Each wall is flat, endless, passes through zero and stands at right angles to its row. A trip goes straight from one point to another. List the walls that it crosses, first one first.

Walls:
(1): [-18  -3]
(2): [-29  27]
(3): [-20 -21]
(4): [ 10 -27]
Trips:
[-8 28] to [ 35 -19] => 1, 2, 4
[-58 -25] to [ 56 -12] => 2, 1, 3
[-25  13] to [-35 -31] => 4
[-26  53] to [ 46 -61] => 1, 2, 4, 3
[-60  33] to [-22   4] => none
[ -8 -20] to [39 29] => 1, 3, 4
[-23 -19] to [ 26 -19] => 2, 1, 3
[10 39] to [44 12] => 2, 4
[-25 -34] to [-12  21] => 2, 4, 3

Walls:
(1): [ 44   6 -17 -52  -3  15  21  29]
(2): [ -7  46  52   6 -15  26   3  -9]
(3): [  4   8   3 -47   8  18 -13  33]
(4): [ -5 -53  69   5  13  16 -64 -48]
(5): [ 22  -8 -20 -56  -4 -11 -11  45]
Trips:
[-19  29 -17  -4  -4  10 -14  59] to [  1 -35  32  -2 -12  21  19  28] => 4
[-39 -49  -6 -38  17 -39 -11 -57] to [-29  35 -30 -10  23  36 -49  42] => 5, 3, 4, 1, 2
[ 10   0  66  -7 -10  30 -37   3] to [-38 -20  37 -38 -25  -5 -16  32] => 5, 1
[  9  24 -42 -82  38 -20 -25   7] to [  0 -57 -17 -17  -2 -25 -16 -16] => 4, 3, 1
[-34  30  -9  50 -21  -6   2   9] to [-16 -64  -8  -1 -79  -7  21 -18] => 2, 4
[ 58 -11 -95  20  -6  15   2   2] to [  5  34   2   3  24  21  25 -15] => 5, 2
[ 46 -11  22   6   8 -28   0 -21] to [ 40 -17 -10  19  24 -13 -34   8] => 5

Walls:
(1): [-62 -20   1  15  -7 -11 -84  10 -16  39 -60   8  21 -36]
(2): [-26  -8   8  67   5  46  -4 -15  46  -2  14  15  35 -41]
(3): [ 39 -17 -49  -6 -34  18 -16 -11  50 -15 -34 -29  24   3]
(4): [ 10  38  22   3 -84  15 -10   0 -25 -25 -55  23 -13 -59]
(5): [-40  -9  62 -63 -27   6  14   4  10  10 -51  41 -38  10]
Trips:
[-64  41  81 -34  -1 -24   3   5  91 -35  25 -30 -54  11] to [ 19 -58  43   3  11  15 -18  10 -21 -46 -21  40 -51 -65] => 4, 1
[-42   9  20   3  -4 -36  37  -1 -45  62 -65 -51  -2  34] to [-12  28 -32  59 -17   7 -32  18 -37  54 -31  21  10 -29] => 4, 5, 2
[  8 -33  29  45  56 -43  34 -34 -53   0  20  -6  21  65] to [-50 -26 -60  23 -19  56  -1 -18 -20   7   5  11  17  21] => 2, 1, 3
[ -6 -17  35  29  40  13 -51 -46 -29  15 -59 -31 -41 -13] to [-56  -5  -1 -22 -26  54  28  -8 -15  52  42   9  10  32] => 4, 1
[-18  13   5   5  -8  45 -15  14 -26   6   6  26  69   1] to [-13  -3 -35 -11  37 -22  17 -30  21 -23  -4  45 -38   7] => 4, 5, 1, 2

Walls:
(1): [-62 -26  31 -48  27 -12 -20  17  27 -14  12  -6  57  12 -15  25   9  21
   6  30  32 -16  24 -37 -37  15  24  -8   1  39   4 -19]
(2): [  1  13  37 -19   3  -1 -23 -17 -12  30 -12 -23 -12  13  18  95 -28 -21
  19  21 -41   2 -33 -10  29 -15  56  38  10 -36  26 -35]
(3): [-16  -1 -34  11 -38  37 -18  -8 -40  30   5 -70   4   3  27  18  -8   3
  15 -40  -4 -19  19  36  -5 -16  -8 -25  18  -3   4   8]
(4): [-11  16 -51  20 -14  28  -2  -9 -11  -9  21  -3  33 -32   1  14  19  46
  34  11  -9   9 -14  -6  -3   6   7  18  12  83 -22  13]
(5): [ 34 -37 -35  10  -3  13   8  12  53   7 -15  33  30 -52 -11  -2 -21  53
 -34 -42  39 -12  27  14  11  -4  22  29  -2   8 -44 -44]
(6): [-51  -5  -2   9 -24   0  27 -42 -32  -7  33 -20  30   5  27  29 -12 -13
  -4   2  -4   4 -17  39  16 -29  44   6 -27 -25  46  -5]
Trips:
[-48  -1  -5  29  26  -6 -22  -7  -6 -70 -29  -9   6   8  61 -52 -48  11
  26 -35  -7  -7  -3  22 -24 -37  -9 -18 -44 -41 -11 -16] to [-29 -50  33 -20  -3 -15  -8 -35   3 -71   9  23  -9  41 -27   8  27  50
  16   4  -8  -3 -23  27  33  32   4   1  29 -41 -13  16] => 1, 3, 2
[ 37  56   1  -9  21 -18   8  35  14  -6   5  10  11  -7 -23   0 -16  -1
  -1  21 -14 -29 -10  -7  14  28  42  32  13 -11  28 -41] to [ 29  65  42   3  27 -47 -26 -66  -1 -30  21  32  -7  20  34 -33 -39  45
 -38  29   6  14 -14  13  31  -7  35  21   0 -28  33   0] => 1, 6, 5
[ 18  26  13  23   2  -4   9   5   7  17 -39  12 -14  26 -10  19  -7  56
  -3 -11   1 -20  17  10   3  16 -19  39  -6  17  47   2] to [ 11 -38  52  15 -76  14   9  34 -23   2   7  32   6 -15 -29 -10  33  48
 -31  -9  41 -62   5 -26  54  14 -15 -12  -3  20  68 -21] => 2, 4, 1
[ -4  15   1  15   8   2 -10 -31  11  -2  16 -40  -8  14  -2  16  20  -9
  13  35  52  19 -22  43   5 -14 -25  14  45  10  18 -62] to [-42   4 -51  20  38  -8  71  25  13   9 -25   7 -28 -30  27  20   6   3
   0 -23 -15  24  -6  28 -19 -20  24   0 -14  21  19  -1] => 1, 5, 2
[  5  15  -3 -19  -8 -62  -9 -36  55 -28   1 -18 -28  -7   3  21 -24  19
  -9  10   6  31  22 -22 -18 -23  -9  12  -8  -5  47 -27] to [ 54  18  13  13 -11  30  16 -10  16 -22 -27 -37  41  21 -27   3   3 -29
  14  10 -38  -5  33 -24 -11  39 -35 -14  40 -22  26  -8] => 5, 6, 1, 3

Walls:
(1): [ 10 -29  37   7  38  -2 -37 -22 -22 -48   8  27  10   7  21  19 -11  11
   8 -11  11  32   0   2  27  45  13 -36 -13  -8  18  24  10   5  49  12
 -32  14  31  44   8  -8 -17  -5 -11  11  14 -49]
(2): [ -3  12   4  -1 -42  70   9  34  -7  29 -18  24 -21 -37   9   5  34   9
 -51 -13   1  -5 -25  40   4   1 -63 -33 -15  36  -2 -18  12 -44  24 -39
  24 -36  31   6   3   6  13  -5   1  14 -13 -21]
(3): [-23  39  22 -18  35  56  61 -24 -49   6 -14 -26  12  27 -15 -18   2  26
  13  -8   7  -7  -1 -39   1  41   2 -29 -15  -9  36 -17 -11   8  -6   7
  22   1  12 -10   4 -12  32  -4  13  38  57 -31]
(4): [ 30 -17  26 -24  58 -15  14 -12  71  60   6  17  67 -14 -60  -1  -8 -19
   6 -29 -19  14 -14 -18  26  14 -38  -1  13 -23 -17 -38  21  14 -15   2
 -29 -28 -32 -14 -52 -16 -11 -41  13  23 -15  38]
(5): [ 24 -13 -43 -32   2  35  34 -54  24  -4  -5  65  -2  24  -5 -38  -2  54
  24   5  -4 -24 -41 -18   4  25   0  69   8  42  32 -35  19  12 -26 -16
  26   0  -3   2  19   2 -28 -22  21  -1  28 -31]
(6): [ 16  23  -6 -27   4 -34 -21 -24 -50  -9 -30  19  -8 -16  -7  12  -3  -9
  -9 -45  24 -15 -10 -22   0  13  29  17 -16  20   3  34 -46 -14  47 -30
 -18 -37  12  -3  31   0  12 -43  45  25  30  34]
(7): [ -6  -7   0  43  18  44 -20  47  46 -13 -57  21  20  -4  42  -5  29 -21
  18   4 -23  29   8 -25  -4 -51   6  26  10  55  15 -14 -16 -22  -3  21
  10 -27  24   3   3 -15  20 -43 -11   1 -17 -50]
(8): [ -2 -14   2 -30   4  58 -16   9   2 -10 -11 -44  25  10  -8  17   8  71
  19  93 -25  51 -59 -20  11  16 -24 -15   7  -5 -22 -15 -57   8 -49  -3
  14   6  16 -49 -21  12 -35  34  -5  10  19  -6]
(9): [ 20   5 -27   6 -46  36 -16  26 -14  10  -8  32  27  -1   0 -40   4 -27
 -32   1  23  27 -28  30   7 -16   8  42   1 -13  -3 -12   7  -7 -18  50
 -14 -17 -48  11 -83  19  20  77 -24  44 -57  15]
(10): [  1  72  15  35   5   5 -20  26 -12 -22  43 -52  25 -14 -21 -56  39  21
 -35  28 -21   8  24 -72  65 -13   8  -3 -47  15 -36 -20 -15 -16 -15  -8
 -47  28  -6   9  27  28  11 -18  20  -4 -23  -5]
Trips:
[ -3   4   4  13 -10   6 -60   6 -13   7  12 -28  -1   8   8  12   0  -1
  30  -5   1  -4 -25 -23   3 -28 -23  17  30  -9   4 -37  -1  29  -8  -6
 -27  26  53 -18   7  -7  -7  34 -12 -15  32 -30] to [ 11 -14  33  -2 -14  43 -38 -14  28  36  -2   3 -21 -32  -5   1  22 -50
  -2  47  16   7 -55  72 -19  46   6  59   1   5  -3  -7  41  19  21 -12
  -3  23   9 -63 -16 -18 -29  25  34  11 -40 -23] => 5, 10, 9, 2, 4, 1, 7
[ 26  -8 -48   4  19 -26  16  21  12   7  31 -41  13  32 -57  -3 -28 -19
   8  56 -15  14  -8  14  20  -9 -22  25 -24  21  17  -6   3 -33  10  -1
  19 -14 -30  33  -4 -16  -8 -14  12  -3  -5 -35] to [ 27  -7 -11  33   2  25 -14 -52  15   1  25 -28  12   3  18 -25 -11 -29
   0 -17  22 -20  -1 -41  38  14 -18  15   8  27 -12  19 -20 -22  14  12
  35   2 -10  37  -1 -19 -10   9 -83  15  -1 -23] => 1, 8, 3, 4
